Each row is a point. Each copy is the shape, with its points in the same order, stretched, turned, moved and blurred by noise. Is it also mirrored, or only turned?

Shape (5 x 2)
[[-23,21],
[-34,40],
[22,-48],
[2,34],
[19,-39]]
Copy 1 (5 x 2)
[[-22,35],
[-30,60],
[-4,-53],
[9,39],
[-5,-38]]
Copy 1 is: only turned
Copy 2 (5 x 2)
[[-17,-26],
[-26,-44],
[17,36],
[6,-35],
[15,29]]
Copy 2 is: mirrored
Copy 3 (5 x 2)
[[2,26],
[0,47],
[23,-58],
[28,42],
[19,-53]]
Copy 3 is: only turned
Copy 4 (5 x 2)
[[19,-35],
[23,-56],
[-13,37],
[44,-21],
[-6,29]]
Copy 4 is: mirrored

Shape (6 x 3)
[[26,44,-8],
[-37,37,-4],
[16,-13,-21],
[-13,3,23],
[13,-17,3],
[8,4,-2]]
Copy 1 (6 x 3)
[[-17,45,16],
[-60,-6,-3],
[17,5,-18],
[-14,-25,18],
[15,-7,8],
[3,3,8]]
Copy 1 is: only turned
Copy 2 (6 x 3)
[[-21,-46,36],
[-52,-5,-7],
[18,-20,-1],
[-20,17,14],
[13,-3,11],
[-3,-12,13]]
Copy 2 is: mirrored
Copy 3 (6 x 3)
[[31,15,33],
[-23,23,38],
[9,12,-17],
[-17,-14,17],
[0,-8,-9],
[4,3,2]]
Copy 3 is: only turned

Shape (10 x 4)
[[-12,7,15,-14],
[35,-10,7,4],
[19,-9,-17,-20],
[6,7,13,4],
[39,-12,22,37],
[-2,9,20,6],
[0,-5,-2,-15],
[-9,-15,-33,-11],
[25,28,9,35],
[44,-7,28,30]]
Copy 1 (10 x 4)
[[-11,0,8,-20],
[23,-9,2,31],
[-2,19,-6,30],
[16,-4,4,-3],
[56,-36,-6,21],
[11,-8,3,-14],
[-7,12,-7,1],
[-4,28,-34,7],
[60,-1,13,-2],
[49,-36,6,20]]
Copy 1 is: mirrored
Copy 2 (10 x 4)
[[-26,-1,15,1],
[31,-21,8,-12],
[-3,-29,-13,5],
[1,1,16,-2],
[58,6,18,-28],
[-5,12,21,-5],
[-17,-14,-4,2],
[-19,-5,-42,10],
[44,17,28,9],
[56,-3,29,-28]]
Copy 2 is: mirrored

Shape (11 x 6)
[[29,35,-16,29,5,4],
[-22,-1,25,34,24,31],
[38,15,-12,26,-30,15],
[-30,31,31,7,-5,9],
[3,-27,-34,-10,-18,25],
[10,4,-31,0,-37,19],
[15,18,4,-24,7,-11],
[10,-28,-29,35,-4,-24],
[14,-24,26,-3,-51,21],
[33,-19,3,45,-3,32],
[-23,-18,13,0,25,-15]]
Copy 1 (11 x 6)
[[5,-15,-22,28,5,-23],
[-7,8,-14,40,-30,45],
[35,-22,-24,8,-21,-20],
[6,56,-16,17,-17,23],
[23,-36,-14,-32,5,22],
[34,-16,-28,-22,0,-6],
[7,5,21,-5,6,-9],
[-26,-45,-21,-18,-11,-10],
[46,3,2,-29,-54,6],
[20,-42,-10,30,-37,4],
[-34,8,12,-9,-12,27]]
Copy 1 is: only turned
Copy 2 (11 x 6)
[[-21,43,-13,13,23,-19],
[-46,2,3,43,-15,8],
[-2,57,10,20,4,-9],
[-37,13,-2,-9,-36,-5],
[25,6,13,14,0,27],
[21,37,3,5,-13,12],
[-10,7,12,-37,20,-3],
[15,-6,2,25,14,-33],
[8,29,54,8,-33,15],
[-18,36,27,60,11,1],
[-14,-36,8,-5,6,-11]]
Copy 2 is: only turned
Copy 3 (11 x 6)
[[12,42,33,-4,28,10],
[-28,38,-6,47,-3,15],
[28,18,46,-7,1,35],
[-55,19,-3,-3,-6,19],
[38,-24,8,5,7,25],
[25,-16,28,-13,11,37],
[3,15,-1,-27,0,-18],
[17,-8,57,27,9,-16],
[12,-15,19,-6,-56,41],
[31,36,33,38,-17,28],
[-23,5,-3,25,-9,-29]]
Copy 3 is: mirrored

Shape (13 x 8)
[[20,-23,-9,-39,-11,-1,17,-18],
[12,-22,-34,-10,-10,-9,32,-4],
[11,-14,-34,-39,9,14,25,-15],
[-31,-46,6,-16,-15,-23,-2,-33],
[-8,4,-28,6,18,15,-14,27],
[-31,6,24,9,-32,-18,-18,32],
[-20,2,-37,-5,-7,11,-3,-27],
[1,-13,-2,-9,-2,-23,15,-19],
[5,-14,2,-8,10,-6,-12,-10],
[-26,25,12,11,-11,-27,-11,12],
[11,0,-32,-23,17,1,4,7],
[-49,-2,-22,-20,25,-15,-19,4],
[-4,12,-15,10,-35,-28,-33,20]]
Copy 1 (13 x 8)
[[21,-25,-14,-37,4,-9,33,13],
[30,-15,-36,-2,-4,-3,37,25],
[9,-31,-23,-26,16,25,28,24],
[-12,-32,-27,-8,-20,-37,60,-13],
[-13,-7,9,21,-10,22,5,28],
[-13,34,0,-7,-48,-38,14,5],
[-9,-2,-21,1,-2,33,44,-3],
[9,-6,-20,-7,10,-24,39,8],
[-3,-17,6,-2,6,-12,23,6],
[-17,46,-3,0,-15,-24,27,8],
[4,-11,-2,-8,11,19,23,37],
[-53,-7,-3,7,-6,7,42,26],
[12,32,16,2,-40,-10,45,12]]
Copy 1 is: mirrored
Copy 2 (13 x 8)
[[-28,-29,-5,-6,-11,17,30,-37],
[-6,-29,-20,14,15,6,46,-7],
[-31,-34,-6,5,16,29,28,-19],
[-50,-22,-31,35,-17,-32,1,-37],
[9,-37,1,18,14,9,-23,23],
[9,4,-32,17,-42,-14,-30,20],
[-17,-19,-23,45,22,12,-14,-26],
[-19,-1,-8,9,3,-17,17,-17],
[-13,-21,6,6,0,-15,-10,-15],
[11,23,-24,12,-9,-17,-29,14],
[-10,-31,-8,-8,22,17,9,1],
[-36,-28,-33,20,16,-12,-37,10],
[41,-10,-36,12,-14,-8,-29,-11]]
Copy 2 is: only turned
Copy 3 (13 x 8)
[[8,-2,1,-47,-10,17,28,-29],
[8,-21,-29,-23,-17,13,37,-18],
[6,-25,-10,-32,14,19,32,-33],
[-21,42,-31,-39,-9,9,17,-27],
[-12,-25,-14,5,18,-22,-3,7],
[-44,26,3,-1,-27,-12,7,31],
[-20,-12,-21,-1,5,19,-2,-34],
[0,13,-12,-14,-13,1,29,-28],
[1,10,-4,-19,2,-15,3,-22],
[-39,18,3,19,-20,-17,14,2],
[-4,-29,-6,-19,12,-12,21,-21],
[-53,1,-22,-9,30,-26,18,-15],
[-38,-6,-6,-7,-38,-26,-11,2]]
Copy 3 is: mirrored
Copy 4 (13 x 8)
[[29,2,20,-12,-40,-12,7,1],
[16,-12,11,15,-51,-7,25,-6],
[23,-21,29,-12,-47,24,12,-3],
[1,-10,-34,-33,-28,-31,29,-5],
[-1,-39,-4,20,-12,24,-13,11],
[-16,9,-54,14,0,-24,-17,43],
[-9,-11,-17,-10,-37,30,4,-28],
[-7,-5,2,-5,-30,-25,17,1],
[2,-14,4,-7,-11,-17,-5,0],
[-41,3,-36,8,-12,-14,-12,26],
[7,-31,22,6,-39,12,-7,5],
[-27,-52,-27,-23,-36,17,3,19],
[-11,1,-44,25,-32,-26,-38,5]]
Copy 4 is: mirrored

Shape (12 x 9)
[[21,-2,-14,38,14,26,51,36,-4],
[23,3,-48,6,-31,-16,-5,12,-14],
[-2,21,10,-29,23,-41,9,-25,3],
[-12,-29,-28,48,-16,-25,26,-5,-18],
[-8,-7,0,-35,15,-16,-25,-32,15],
[0,9,-27,12,36,-4,-23,-25,-20],
[-22,-7,1,-42,28,-31,-17,-22,14],
[2,-1,25,1,-19,18,4,-34,11],
[-4,-15,13,35,0,2,17,44,-15],
[-2,-18,-28,15,2,29,45,23,-16],
[-13,-7,8,4,5,-24,-14,-32,56],
[-28,17,-23,40,-11,19,30,26,-11]]
Copy 1 (12 x 9)
[[-45,-18,15,21,7,29,22,53,11],
[-5,-40,19,1,-16,-11,-28,31,17],
[-33,5,-14,-23,12,-19,-14,-25,-28],
[-21,-58,-28,21,24,-20,2,23,24],
[15,13,-19,-20,3,-10,-10,-21,-7],
[15,-28,-14,4,23,21,-17,2,-23],
[0,18,-38,-20,7,-24,-12,-19,-19],
[9,-9,19,10,3,-2,23,-24,16],
[-15,-22,5,25,5,-15,37,49,-8],
[-31,-20,-14,28,-12,18,13,40,17],
[7,21,-1,-12,43,-29,0,-20,21],
[-32,-22,11,60,6,2,5,32,6]]
Copy 1 is: mirrored
Copy 2 (12 x 9)
[[30,19,0,10,1,-51,25,-7,15],
[35,-4,-16,0,-1,5,-4,-16,-34],
[-36,11,8,-7,13,-5,-41,-3,-6],
[2,-10,-43,21,-24,-7,14,-42,2],
[-25,-8,3,-24,21,24,-29,4,11],
[4,26,-12,26,36,29,-24,-15,8],
[-45,-3,-1,-30,30,13,-28,0,3],
[-3,-15,23,-3,-32,12,-5,7,26],
[2,3,-17,17,-17,-29,42,13,-6],
[19,-2,10,3,10,-37,33,-21,7],
[-27,0,-25,-43,-22,20,-29,-4,41],
[16,25,4,13,-25,-12,39,-28,-3]]
Copy 2 is: only turned

Shape (17 x 11)
[[-1,13,-1,-12,15,26,17,-13,-7,4,20],
[-1,23,-37,18,-14,8,-10,-5,-2,19,-8],
[17,-12,-13,27,-23,8,7,2,19,-10,-11],
[6,-16,12,-3,8,-14,-26,14,-1,-12,-1],
[-17,19,22,-9,-19,14,26,-38,-16,-11,26],
[12,21,-19,19,-24,3,3,5,1,25,0],
[-3,2,-16,4,-26,15,16,21,14,16,-17],
[14,-3,11,-24,7,-6,0,-11,-11,25,25],
[4,10,-12,24,-9,-10,2,23,26,7,5],
[5,-31,11,5,32,-32,-12,8,-7,-13,-17],
[11,-8,24,-22,15,-2,-14,-14,2,10,-7],
[18,1,3,0,28,-6,-23,5,-3,-15,-4],
[8,-19,2,-10,22,-36,-18,-18,25,-12,-7],
[-3,-20,9,-2,13,14,-11,-8,-9,28,23],
[-17,12,-22,-17,-25,12,26,-24,-28,-13,35],
[-9,10,-19,16,-10,3,-19,16,19,15,-11],
[0,10,13,-5,25,-6,-2,-23,-7,24,-3]]
Copy 1 (17 x 11)
[[-5,-6,1,-7,14,-10,13,-12,10,32,8],
[10,10,-2,32,8,-6,-3,1,14,9,-29],
[10,-17,13,31,-21,-8,11,-20,1,-4,-19],
[16,-23,14,-6,4,5,-3,-8,6,-25,19],
[-7,4,-13,-17,-8,-33,-6,-8,-19,29,6],
[6,14,20,29,-7,-7,6,8,1,14,-13],
[-15,5,20,23,-23,6,27,-6,-12,3,-22],
[14,12,10,-4,2,10,4,-15,-6,19,40],
[-13,0,26,26,-10,-11,7,5,18,-10,-4],
[24,-19,15,-8,22,-5,10,-36,5,-36,25],
[18,4,16,-22,-3,17,8,-30,-3,2,26],
[22,-23,8,-12,17,-3,2,-10,28,-12,12],
[17,6,-4,-3,-9,-4,-1,-45,26,-31,30],
[-7,-4,10,9,6,19,-16,-23,-8,15,25],
[-9,-3,-36,13,4,-27,6,4,-20,32,5],
[-5,7,6,24,-5,3,-8,-1,15,-9,-25],
[8,19,15,-15,14,2,-3,-25,10,9,16]]
Copy 1 is: mirrored
Copy 2 (17 x 11)
[[5,21,1,-8,13,10,6,7,-10,2,36],
[5,-14,-31,13,18,14,18,-28,-11,21,-8],
[0,-30,-5,5,-24,15,28,-13,22,11,-14],
[6,0,13,3,-7,-22,-22,10,16,3,-16],
[-7,36,5,3,-6,-8,5,-27,-4,-21,60],
[1,0,-30,9,3,11,22,-15,-2,33,-9],
[-13,3,-19,-12,-4,27,25,-19,1,14,-28],
[17,28,1,-17,-3,-16,-27,6,-10,22,29],
[-9,-8,-19,2,7,15,20,0,28,29,-20],
[-4,-26,29,-8,-2,-43,-22,17,6,9,-21],
[18,26,33,-6,-4,-21,-17,-6,-3,13,6],
[19,-11,13,4,9,-24,-8,19,10,6,-5],
[27,-17,30,-10,4,-37,-16,-16,27,15,3],
[-1,16,13,0,-4,13,-34,5,-17,21,21],
[-3,13,-36,-11,8,0,-6,-23,-5,-35,53],
[-5,-5,-14,14,14,23,9,-17,6,26,-29],
[3,19,20,-2,15,-18,-11,-8,-18,29,16]]
Copy 2 is: only turned
Copy 3 (17 x 11)
[[-10,3,-5,-8,3,29,-6,28,2,-12,18],
[7,21,-16,13,-12,-8,0,16,-35,24,1],
[3,8,4,43,-22,-8,13,-6,-9,-2,9],
[13,-27,28,14,-9,-8,-8,-10,-4,-17,-21],
[-29,8,-9,-18,11,7,4,3,11,-7,49],
[11,25,-7,22,-4,0,14,17,-30,26,10],
[3,20,-2,25,-15,-8,23,27,3,10,3],
[10,-10,5,-5,19,29,10,-1,6,-3,0],
[16,-4,2,37,-6,-14,7,22,-14,23,9],
[-7,-43,35,32,9,-5,-1,-16,-2,-8,-40],
[4,-9,23,0,15,12,-6,-12,12,-25,-20],
[8,-17,18,14,3,1,-13,0,-20,-27,-14],
[7,-33,6,33,11,-8,-15,-33,22,-11,-26],
[-5,-10,24,-1,-11,36,-2,6,6,16,-7],
[-27,-3,-38,-24,-10,3,19,14,-2,-3,38],
[8,14,6,21,-19,-20,-5,18,-10,20,-5],
[-10,-1,11,7,27,20,-13,0,0,3,-10]]
Copy 3 is: only turned
Copy 4 (17 x 11)
[[16,0,-24,-17,-8,24,3,14,21,-8,15],
[-9,21,-12,45,-5,-12,-5,17,-7,-10,7],
[-29,16,1,10,25,7,2,25,-14,-1,-38],
[-7,-18,32,-14,12,-3,-18,3,-10,-9,-5],
[11,12,-21,-36,13,31,27,-14,-11,-7,23],
[-7,18,3,35,7,-11,18,25,2,0,3],
[-19,22,-4,3,-11,-15,15,33,-5,3,-17],
[36,-10,6,-15,6,-3,9,-9,23,-1,12],
[-33,7,10,12,19,-18,3,33,9,2,4],
[-10,-36,21,-18,18,-17,-13,0,-6,-32,-21],
[17,2,16,-25,1,6,-6,-15,15,-21,-4],
[1,-13,19,-4,15,8,-25,13,5,-26,0],
[-4,3,9,-26,36,-19,-34,-18,8,-31,-12],
[11,-17,0,-5,-15,13,1,-16,20,8,4],
[25,0,-40,-16,9,11,10,3,-27,3,19],
[-28,17,7,21,-7,-18,-11,19,-2,-2,5],
[14,1,-3,-4,-4,-2,8,-13,25,-31,18]]
Copy 4 is: mirrored
